Every row gives one point. Each copy is the shape, with its points in the same order, turned, moved and blurred by noise. Some copies are also mirrored. Which?
In the rows, 128 means zero.

Shape (7 x 2):
[[117 120]
 [157 122]
 [132 153]
 [ 52  79]
 [110 148]
 [ 95 130]
 [109 170]]
Copy 1 (7 x 2):
[[130 102]
 [ 98 129]
 [138 140]
 [155  29]
 [153 124]
 [157 100]
 [168 142]]
Copy 1 is: mirrored
Copy 2 (7 x 2):
[[115 129]
 [147  99]
 [148 142]
 [ 40 138]
 [131 150]
 [104 151]
 [144 170]]
Copy 2 is: only turned
Copy 3, 7 rows:
[[116 129]
 [157 135]
 [141  99]
 [ 44 155]
 [120  97]
 [ 98 112]
 [120  83]]
Copy 3 is: mirrored

Shape, 7 rows:
[[112 115 110 140]
 [173 165  97 143]
 [119 118 209 120]
 [134 150 113 115]
 [129 163  88 103]
 [190  83 111 133]
 [112 152 122  61]]
Copy 1 (7 x 4):
[[128 162 143 138]
 [103 147  69 145]
 [133  66 169 129]
 [108 144 110 114]
 [101 165 100  95]
 [ 63 142 131 187]
 [ 89 139 136  64]]
Copy 1 is: only turned
Copy 2 (7 x 4):
[[138 149 153 114]
 [168 170 102 157]
 [ 76  71 121 133]
 [149 144 111 118]
 [167 155 102  98]
 [ 92 196 129 154]
 [132 131  85  68]]
Copy 2 is: only turned
Copy 3:
[[126 119 145 143]
 [ 54 106 117 133]
 [157 175  92 138]
 [ 91 130 132 124]
 [ 72 117 147 111]
 [124  63  93 127]
 [ 94 154 152  77]]
Copy 3 is: only turned

Shape, 12 rows:
[[165 106 113 131 153  86]
 [165 107 131 104 160  63]
 [151 124  86  99 132 122]
 [125 138 137 154 164 130]
 [178 220 141 102 136 144]
 [ 70 126 137 249 154 116]
 [168 119 112 144 155 138]
 [180 107 114 151 134 128]
 [163 113 132 117 151 114]
 [159 110 138 132 154 142]
 [144 124 134 111 120 101]
 [143 123 110 134  89 131]]
Copy 1 (12 x 6):
[[168 130 150 166 144 122]
 [191 114 130 164 160 136]
 [134 151 159 134 173 142]
 [123 159 109 154 108 134]
 [157 211  92  73 158 118]
 [ 66 131  93 205  55  82]
 [145 170 159 148 120 130]
 [151 151 174 140 117 113]
 [165 141 141 139 132 144]
 [151 152 147 137 108 150]
 [151 118 131 121 149 131]
 [112 130 162 109 138 110]]
Copy 1 is: mirrored
Copy 2, 12 rows:
[[176 122 154 121 146 175]
 [180 137 182 106 129 176]
 [155 115 108 103 106 167]
 [133  99 146 152 132 123]
 [173 123 114 197  38 147]
 [ 70  98 147 198 215 111]
 [176  91 122 133 138 141]
 [183 116 112 131 151 146]
 [168 123 139 118 123 146]
 [171 105 135 123 128 118]
 [152 151 135 119 119 144]
 [145 151  87 122 134 138]]
Copy 2 is: only turned
Copy 3:
[[107 127 118 130  68 139]
 [ 87 139 109 126  52 117]
 [ 99 121 167 150 101 126]
 [123 118 116  85 134 127]
 [ 32 145 149 102 169 159]
 [217 134 100  38 138 149]
 [115  97 121 129 118 148]
 [121 113 111 149 111 159]
 [ 96 121 114 131 101 122]
 [107 101 105 131 126 120]
 [101 153 128 134 111 112]
 [131 155 145 157 137 138]]
Copy 3 is: mirrored
Copy 4, 12 rows:
[[128  87 114 143 185 117]
 [129  54 112 160 162 117]
 [136 121 122 136 159  76]
 [106 114 120  89 145 143]
 [ 47 103  84  77 139  47]
 [ 86 143 177  76 165 220]
 [123 123  96 108 182 112]
 [118 129  92 129 191 118]
 [121  97  97 133 156 115]
 [120 118  81 119 155 127]
 [102 106 119 151 136 107]
 [ 99 154 124 149 160 102]]
Copy 4 is: mirrored

Shape, 12 rows:
[[ 99 195 206 131 157 109 144 104]
 [172 135  98 168 157 170 100 111]
 [135  80 169 225 102 144 169 140]
 [113 131 114 110 138 140 105  92]
 [178 140 126 110 116 129 125 131]
 [131  85 129 123 126 181 128 136]
 [139  79 160 145 113  77 138 162]
 [143 197 150 116 128 129 189  68]
 [129 136 109 105 170 120 120 171]
 [112 108 115 112 126 132 146 119]
 [146 141 112 185 105 177 134 118]
 [166 118 128 130  80  83 130 205]]
Copy 1:
[[160 142 140  69 145  97  68 198]
 [109  64 125 182 148 155 110 168]
 [ 64 104 137  90  76 169  97 108]
 [107 113 119 151 164  85 131 185]
 [129 142 121 158 169 140 126 139]
 [ 85 123 137 175 113 104 115 135]
 [117 138  94 100 120 117 115  84]
 [147 168 144  96 146 153 132 231]
 [175 104 127 153 147  85 132 125]
 [115 134 125 136 125  89 156 152]
 [ 80  85 166 144 137 160 124 153]
 [141 135 134 118 166 142 140  51]]
Copy 1 is: only turned
Copy 2:
[[146  64 146 171 135  93 169 170]
 [118 152  66 117 123 107 132  92]
 [125 195 150 136 217  51 143 114]
 [116 139 112 139 112 151 138 144]
 [118 112 101 114 170 137  94 135]
 [136 189 106 113 144 115 104 157]
 [ 95 154 186 102 199 109 114 148]
 [147  77 104 214 159 117 114 128]
 [133 124 148  82 110 120  89 132]
 [128 161 144 155 141 137  99 140]
 [157 174  86 134 177 111 139  97]
 [132 124 167  59 217 136  94 121]]
Copy 2 is: only turned
